Rows are points. A path goes straight from each point to the next, and from the last back to the first. The post is the endless flat space through its rows: a point in 2 columns, a line in 3, a plane in 4, and so on, so that a path can go around it. Count how often the path circles the post. Going back the other way cancels.

Post (2 x 3)
[[  2  46  -2]
 [-21 -26 -15]]
Path (30 x 3)
[[-23  -9   4]
 [  5 -49   5]
 [ 26  31  -5]
 [ 48  96 -12]
 [  2 -22   4]
 [ -5  62  24]
 [-57  34   9]
 [-52 -41 -58]
 [  4 -10 -53]
 [ -5 -43 -19]
 [-12   2  14]
 [-39  58  31]
 [-23  49 -15]
 [  3  18 -48]
 [  7 -18 -24]
 [ 17  22  13]
 [-13 -51 -15]
 [ -4 -62  -5]
 [-15   2  19]
 [-34   6  -4]
 [-26  17   7]
 [ 35 100  46]
 [ 31 -46 -25]
 [ 31  52 -25]
 [-23  48 -31]
 [-32  33 -17]
 [-29 -30 -45]
 [ 31  63 -11]
 [ 22  -7  26]
 [ -5  38  17]]
Times around: 2

Post (3 x 4)
[[-18  31  -6 -18]
 [-12  34  20  -6]
 [ 28 -47  -6  28]]
Path (26 x 4)
[[ 49 -42 -20 -16]
 [ 39  -2   5  23]
 [-11  66 -58 -64]
 [ 24 -21 -12  -5]
 [-35  24  62 -31]
 [-48  11 -26  10]
 [ 14  19  12  27]
 [ 58 -55   9  83]
 [-32  -7 -59 -12]
 [-28  17  -8 -20]
 [ -9   9 -35 -52]
 [  6  14 -32 -20]
 [-33  58   4  22]
 [-29  34   7  35]
 [ 14  40  33  28]
 [ 33  11   7 -13]
 [ -1   0   6 -14]
 [-16 -21  33  30]
 [-16   9   7  60]
 [ 81 -51  18  57]
 [-20  65  16 -48]
 [  4 -26  28 -17]
 [-33 -23 -22  24]
 [ 27 -37  16  74]
 [ -5  -4  53  40]
 [  3 -51  54  23]]
Times around: 1

Post (7 x 8)
[[-19 -32 -59 -18 -20 -65 -19   7]
 [ 10  -3 -26 -23   0  -4 -29 -17]
 [ 30   9   1  19 -44  -1 -84  43]
 [ 17 -48 -11   3   6  -3  -2 -11]
 [ 38   4  -9  52  15  -2   4 -23]
 [-29  29  13  11  -3  18 -21  39]
 [-11  33 -13 -57 -18 -21   7  -1]]
Path (25 x 8)
[[ 11 -28 -15   3  24 -54  11  -2]
 [ 93  17 -32  83 -13 -23 -18  18]
 [ -1  -4   3 -16  16 -32 -17  54]
 [-35 -43 -43  45  36  19 -37  25]
 [ 46 -56 -46  43  -6   4 -55 -22]
 [ 12   6 -10  -1 -39 -10 -40  15]
 [-10 -30 -44  51  40 -55  50 -47]
 [-19 -34 -28 -67   2 -56   0 -10]
 [ 59  15  -7  12 -17 -23 -23  21]
 [ 17  65 -24 -77 -17 -63  15 -13]
 [ 17   5 -34  16  15  -5 -62  31]
 [ 51 -20 -24 -21 -66  -7 -28  38]
 [ 81 -24 -20 -24 -84  -4 -39  21]
 [ 23 -24 -36 -34 -29 -27 -57  39]
 [-11 -66 -35 -19  -6 -29 -31  30]
 [ -3  12 -42 -10   4  28 -67   5]
 [ 14   9 -68 -45 -55 -51 -29 -17]
 [-59  44 -36 -46  34  23  38  13]
 [ -4 -52 -26   3 -32  -7  21  12]
 [ 20   8  -5  14  -7   0 -12 -69]
 [-29  -3 -36 -27  12 -89  13  -2]
 [ 44  -8  22 -21   3  -1 -13  30]
 [ 12  58  31  22   4  32  36  13]
 [ 32  25  24  -9 -83  -5  29   7]
 [ 22   5 -17  29  -7 -43 -62 -11]]
Times around: 3

Post (8 x 9)
[[ 11 -37 -65 -27 -19 -26 -21 -33  -5]
 [ -7  35 -10  -9 -38 -47 -53 -21  48]
 [ -5  43 -12  35  21  23  -9  10 -30]
 [ -7 -31  -6 -47  41 -41 -35  -3  18]
 [-31 -31   1 -20 -20  17 -14 -46  -7]
 [-30   6 -20 -65 -43 -10  -8 -35 -15]
 [-23  -1 -42 -37  11  39   5 -13 -21]
 [ 41  -3 -10  39  -4  10 -14  15  11]]
Path (25 x 9)
[[ -3 -11  16  57  53  18 -27 -21 -19]
 [ -9 -35 -27   9  -4  13 -46 -62   4]
 [-46 -27 -17 -67   2 -16 -25 -12 -10]
 [ -9 -21   0  41 -15   1   5  -8 -26]
 [-45 -21   7  29 -12  28 -22 -71  -3]
 [  1   2 -11   2  16  56   0 -22 -50]
 [-17 -24 -30 -95  23 -28 -20 -64  24]
 [ 26   2  -5 -68  13   2 -46 -11  58]
 [ 33  -6 -81 -16 -36   3 -40 -10 -30]
 [ -7 -29 -20 -47 -17 -23 -59 -56  19]
 [  0  58 -90  -5 -13 -13 -53  30 -16]
 [-29 -76  -3 -14 -24 -25 -23 -25  59]
 [-67 -18  26 -14  46  31   7 -71 -25]
 [-83  -9  16 -88  62  -3   4  16  41]
 [-47  -7 -54  52  14 -22 -70 -55   1]
 [ -8 -23 -35   1  43  10 -41 -10 -14]
 [ -3  26  -9 -45  46 -11 -31   9  36]
 [ 17 -41   2 -56 -34  -2 -13 -25  11]
 [  3  14 -38  -5 -47  10 -43 -44   6]
 [ 23  19  16  28  -8 -37 -32 -21  -8]
 [-14  -1 -29 -85  36 -19  48  29 -38]
 [ -9 -48 -49 -30 -25  19  25  -7 -11]
 [-17 -50 -74 -30  54  12  16   6 -43]
 [-65 -16  15 -32  -6  58 -32 -14  -8]
 [ 52 -22  24   7   0 -55 -65  -5  36]]
Times around: 0

Post (10 x 11)
[[ 12  25 -38   8 -45 -17 -21  -7 -16  58 -31]
 [-29  20  -9   9 -21   3  -9  -8 -21  47  20]
 [-29 -11  38  72 -29 -32 -18  34   2  -9   7]
 [-19   2  36 -45   4   5  37   9  22 -35  54]
 [-39  21 -25   8   1  -5   5 -27   8  50 -14]
 [ 24  14  34 -11   1  -5  52  -9   7   7  38]
 [ 12 -19  60 -14  22  -2   9 -17 -12 -30  17]
 [ -5 -13 -31   6 -15 -50 -14 -31  -6  48  24]
 [-17  -8  11  -2   3   6  66  21 -33 -28  10]
 [-11 -27  14  48   2   0 -17  51  18  24  -3]]
Path (25 x 11)
[[  -7   26  -20  -29  -40    6   36    7  -47   51  -12]
 [  33   56  -21   57  -34  -45    6    2   34   79  -24]
 [  18  -23   35   28   34   12   58   18  -17  -35  -35]
 [ -39    8   -3   -7  -10    2   15  -12    3  -26   44]
 [ -44   82  -52    7  -25   15  -56   44   66   51  -18]
 [ -14   35   -7   25   -4   -3   20   19   -1   50  -30]
 [  25   19   33  -52  -30   51   48   39   -6   36   20]
 [  54   -5   -3  -55  -21   24   40    9   39   34   10]
 [  -6   11   41   22   -5  -30   -8  -45   -8   -3   22]
 [ -23   30   -3   48   48   31   73  -16  -54   60  -15]
 [  10   -5   44   12    3 -103   -2  -43   33   14   41]
 [ -79    1   25   57   -2    7   87   20   16   32   68]
 [ -24   31  -51  -31  -41   35   70  -21  -37   -3  -24]
 [  -2   25    4    3   10   23   28   12  -52  -24   16]
 [ -85   58  -48   54    7   48   21   96   -2   54  -53]
 [ -58  -11  -19    8   35   -1   84   28    7   27   18]
 [ -12   13   56   34  -37   36   60    6  -43   11   15]
 [  -7  -35  -21    8    6  -13  -41   -9   -1   30   -6]
 [  -6   47   30   52  -40    3  -25   50    6   25   36]
 [   6   -3   22  -23   -6   -6   -3   -5  -56   -1   16]
 [   9   45   62    9  -38  -14   28  -60  -47   45   20]
 [  43  -35   46   72  -35  -37  -12    7    1   34   34]
 [ -19  -32   32    9   18  -20  -15  -27   -8  -37    5]
 [ -16   33   30   90   10  -27  -12   40  -10   20   12]
 [  47   60    6  -36  -28    5   20    9   32   93   66]]
Times around: 4

Post (13 x 14)
[[-18  -1  13 -69 -21  58 -25  22  25  -4 -16 -37 -41  13]
 [-12  28  13  69 -21   9 -38   0 -17   1  18 -15  -8  15]
 [ 22 -29  24  24 -10 -53   3 -24 -29   4   4 -14 -43  -3]
 [ 52  46  62  27  18  39 -53 -16   2   7   2 -16 -43   0]
 [ -4  15  37  24   3  25 -24   8 -25  37 -26  11  -4 -17]
 [-17 -38  -6  -7  -7 -82  16  40  24  -9   2  13 -19   7]
 [ -9  26  20  15  15  -7  33   3  -6  14  -3 -42  -2  17]
 [ 23 -10  68   7  24 -21 -67 -16 -26   5  18  15  -1  40]
 [-11 -23 -16 -12 -10 -22   9 -35  20 -23 -23  -6  -1  14]
 [-30 -35 -28  16 -38 -83  57 -17  23  41  26  15  15   4]
 [ 26  -5 -42 -18  10  19 -37  36   2  11  -6 -51  22   5]
 [-27 -42 -45  34  17 -73  29 -16   3 -13  28  43 -26  18]
 [ 19 -42   6 -17 -11  23  31  26   6 -15 -18   2 -26  -3]]
Path (26 x 14)
[[  24  -32  -95   90   52  -62    7   14  -35  -17   39  -36    8   12]
 [ -50   28  -49   11  -62   16  -37    2   41    8   19  -62    2  -11]
 [ -15   24   49    1   48  -29   63  -16   40  -14   16    2  -57   16]
 [ -43  -40   77  -45  -17   41   58   78   -3   51  -18   16  -47  -10]
 [   7   17    8   11   14   26   19   11   74   15  -21   43   -7    5]
 [  57  -19  -59  -11   25  -44   31   -5  -40   25   10  -14   14    5]
 [ -32   35   -1  -35    6  -17   34   57   34   49   14  -29   35    7]
 [  54   23    4  -10   80  -14  -75  -38   41  -13   11  -31   -9   17]
 [   3  -17   17   14  -58   14   11  107    9   86   11  -33    5  -20]
 [   1    7   38  -31   21  -76   60  -23   57    0   -6  -57  -48   46]
 [  45  -43   24   11    6  -47  -72   -4   -6   -8  -16  -24  -16   -9]
 [ -19  -12   21  -25   -3   25  -67  -17  -10  -16  -29   -6  -10   -6]
 [  11   66   17  -14   22  -47  -36   22   39   57   25    0   44    4]
 [  -9  -24   23  -15   55  -34  -17   95    2   20   50   -2   -1   15]
 [ -13  -14   24   21  -12    8   38   37   22   18  -17    9  -21  -14]
 [ -23  -27   10   18  -27   20  -50   -5   17   33    5   -4  -21  -21]
 [ -16    4   15   15    9   -9   14    4  -13   -2  -17   44  -25  -34]
 [ -25   18  -60  -12   -3   12  -43  -18  -14   45   28    2    9   17]
 [ -17  -70   37  -48  -25  -81   72  -28  -13   10  -17   47  -21   27]
 [  -9    2  -56    7   28   61  -16  -29   22  -88   -7   31 -100   -1]
 [ -13    2   39  -46    5  -29  -65   -6   32   45   10  -30   -8  -12]
 [ -48  -29   35   53   16  -80   53  -36  -15  -45    9   -8  -45   60]
 [  32  -40   -7    7   -5  -47  -34    0   -5  -22    8   10  -75   38]
 [  58  -26   35  -39  -29   58  -68   22   -9   -5  -24   -4  -45  -15]
 [   9  -37    2  -26  -18   34 -115   20   -4    3   19   28   22    0]
 [  44    7   15   42  -14   77 -113   37   28   18   -6  -39  -26  -28]]
Times around: 2
